Rows are points. Each table stands for the endless flat space through its points: a line for two points, a plane for three, and so on. The two share one point or none. Which?
In the rows, 128 means zero.

First, 2 rows:
[[102 122 130]
 [118 130 134]]
Second, 2 rows:
[[ 98 134 114]
 [ 98 129 144]]
They share: no point

First, 2 rows:
[[112 107 111 126]
 [120 127 127 116]]
Second:
[[130 130 117 103]
 [135 155 157 113]]
They share: no point

First (3 x 8):
[[ 78 155  86 171  95  58 152  85]
 [140 168  79 159 121  88 140  81]
 [116 171  76 171 115  64 146  81]]
Second, 2 rows:
[[101 167  79 159  99  57 151 100]
 [ 65 127 115 159  71 101 139  88]]
They share: no point

First:
[[115 145 100  98 102 172 121 121 160 128  91]
 [ 99 147  77  97  74 153 119 128 140 122  75]
 [153 121 103  75 116 155  47  86 120  74 115]]
Second (3 x 11):
[[154 148 101 120 157 159  94 122 174 135 120]
 [134 144 119  71 110 173  84 112 152 106 110]
 [134 156 137  98 119 191  90 142 158  85 140]]
They share: no point

First, 3 rows:
[[ 94 111 161 105 125 127 110 143  82 100 142 166 144 104]
 [128 129 119  41 101 157  96 147 128  80 132 182 166 110]
 [ 71 100 180 117 153 118 131 149  65  90 133 178 155  91]]
Second:
[[117 118 143 110  76 121 115 146 107 120 142 145 154 114]
 [132 102 171  79 111 164  90 157  62 126 127 190 143  98]
 [ 87 106 141 129  81  96 110 150 144 112 202 113 177 149]
 [129 108 167  65  59 152 120 148  36 141 110 170 165 105]
 [147 100 189  83 113 178  76 174  98 131 132 194 155  87]]
They share: no point

First:
[[119 173 153 127 106 135  72 118  67 134 181 152 105 162 114 112  95  90
   59  82]
 [159 143  81  81 140 139 138 154 143 212 137 156 181 106  56 176  79  98
  133 140]
 [129 153 139 100 104 128  89 125  84 145 173 145 122 140 103 115  93  96
   67  88]]
Second (3 x 20):
[[140 141 133  73 117 120 104 164  99 172 193 164 153 160  97 132  87 116
   80 127]
 [155 161 178 123  77 125  59 109  84 222 163 164 168 115 107 162  97  81
   35  92]
 [129 142 114  62 135 123 121 170 101 152 193 159 143 167  92 123  86 122
   98 125]]
They share: no point

First:
[[145 109 134  96  97 133  95  61  92 101 102 166 169 149  96 100  78  64
  133 135 153 163 196 158]
 [182 139 161 108 131 151 104  97 145 110 146 147 144 154 101  73 122  83
  110 127 201 138 144 116]
 [161 131 131  86 165 183 139  75 161 150 166 131 116 166  62  98 130 117
   75  77 189 163 144 108]
 [129 116 120 118 145 186 149 112 119 132 106 140 148 149 101 130  54  89
  122 103 155 165 155 125]
 [131  77 117  94 130 124 102  46  75 148 164 106  99 145  61  89 105 111
   82 126  92 142 176 116]
 [154 103 133 112 169 157 126  95 125 162 190  89  82 152  71  79 124 131
   68 109 135 128 124  76]
 [170 125 145  96 135 151 100  71 138 128 149 151 141 171  84  73 127  88
  105 115 185 158 164 127]]
Second (3 x 24):
[[138  61 122  78 164 157 108  62 130 146 163 140 119 115 137 107 148  82
  146 129 158 113 173 139]
 [168 111 147 103 114 142 108  57 150 111 173 105  94 165  92 132 108 117
  126 124 193 118 138 114]
 [168 145 149 123 110 151 123  89 133 110 145 110 116 181  62 113  70 118
   92 111 179 152 131 100]]
They share: [150 115 134 108 140 160 123  92 121 131 139 131 131 151  89  98  94  97
 104 114 158 149 152 115]

First:
[[ 68  93 112  33  93 176 132 206 140 147 154 105 233  54 227 129 123 135
  178 161  49  75  84 116]
 [ 64  82  94  34  72 181 139 154 144  73  84 125 174 159 186  95 102 147
  174 125  25 123  42 116]
 [136 133  82 175 121 122  72 105 106 129 131 105 183 196 178  78 120 162
  168 130 106 167 114 164]
 [ 93  65  85  62  92 181 165 136 133 119  80 121 130 166 129 107 118 163
  140 103  79  99  90 122]
 [102  94  56  52 144 169 137 150 110  71 110 133 166 175 190 119  92 133
  180 133  19 145  64 114]
 [127 110  75 153 126 147  94 103 103 128 122 105 166 195 167  96 128 161
  147 120 109 156 115 163]
 [ 74  55  98  84  73 216 146 108 121 136  83  91 159 156 157 126 167 170
   89  95 125 105  99 156]]
Second (4 x 24):
[[ 84  84  95 144 115 146 108 147 136 145  94  66 131 156 190  88  87 149
  161 115  86  77 140 169]
 [127  57  93 109 121 138  96 131 108 128  94  80 136 187 186  80  78 149
  157 152  64 116 140 145]
 [116  87  99  79 107 155 129 136 118 144 132 125 165 153 141 101 135 168
  170 141  65 121  94 137]
 [132  62  93 110 115 129 107 124 102 135 102  86 135 183 174  91  98 153
  175 158  51 115 131 148]]
They share: no point

First, 4 rows:
[[157 110 144  97 152 155 109 175 122  74 115 107 141 130 176 147 145 152
  142 173 136 106 137 144]
 [155 142 126 114 111 124 137 170  98  95 170 157 149 126 152 141 150 127
  141 172 120  93 114 122]
 [160 134 116 115 100 141 151 144  75  91 159 126 151 119 156 162 124 134
  117 156 147 115 119 160]
 [128 136 118  87 154 165 119 174 121  57 129 126 139  95 142 156 144 124
  151 150 151  87 111 148]]
Second (4 x 24):
[[169 108 133 108  48  94 167 193 147  56 138 153  70 185 191 150 140 149
  146 193 133 138 128 146]
 [179 130 106 101 112 131 149 177  85  71 151 120 139 121 159 172 109 116
  128 179 134  82 128 171]
 [139 132 115 102 108 136 185 169  99  92 108 117 124 125 125 192 116 131
   92 145 175  90 128 188]
 [161 125 131 101 128 145 124 148  89  92 149 117 168 108 177 130 132 142
  119 175 127 112 134 151]]
They share: no point

First (3 x 24):
[[132 151 129 151 173 132 145 137 108 136 151 110  94  97 110 135 121 135
  176 104 112 166  78 116]
 [110 134 150 115 103  61 215 115  94 156 176  87 120 106 102 141 118 119
  166 109  50 140 105 122]
 [118 182 146 169 183 145 135 133  90 116 126 109  96  70 124 157 150 133
  196  79 118 154  57 128]]
Second, 2 rows:
[[124 120 140 138 147 121 153 152 114 150 143 100  96 128  93 109 116 136
  181 104 106 157  77 107]
 [129 130 133 140 155 121 154 144 113 147 152 104  96 117  99 119 114 135
  175 108 105 162  82 110]]
They share: [134 140 126 142 163 121 155 136 112 144 161 108  96 106 105 129 112 134
 169 112 104 167  87 113]
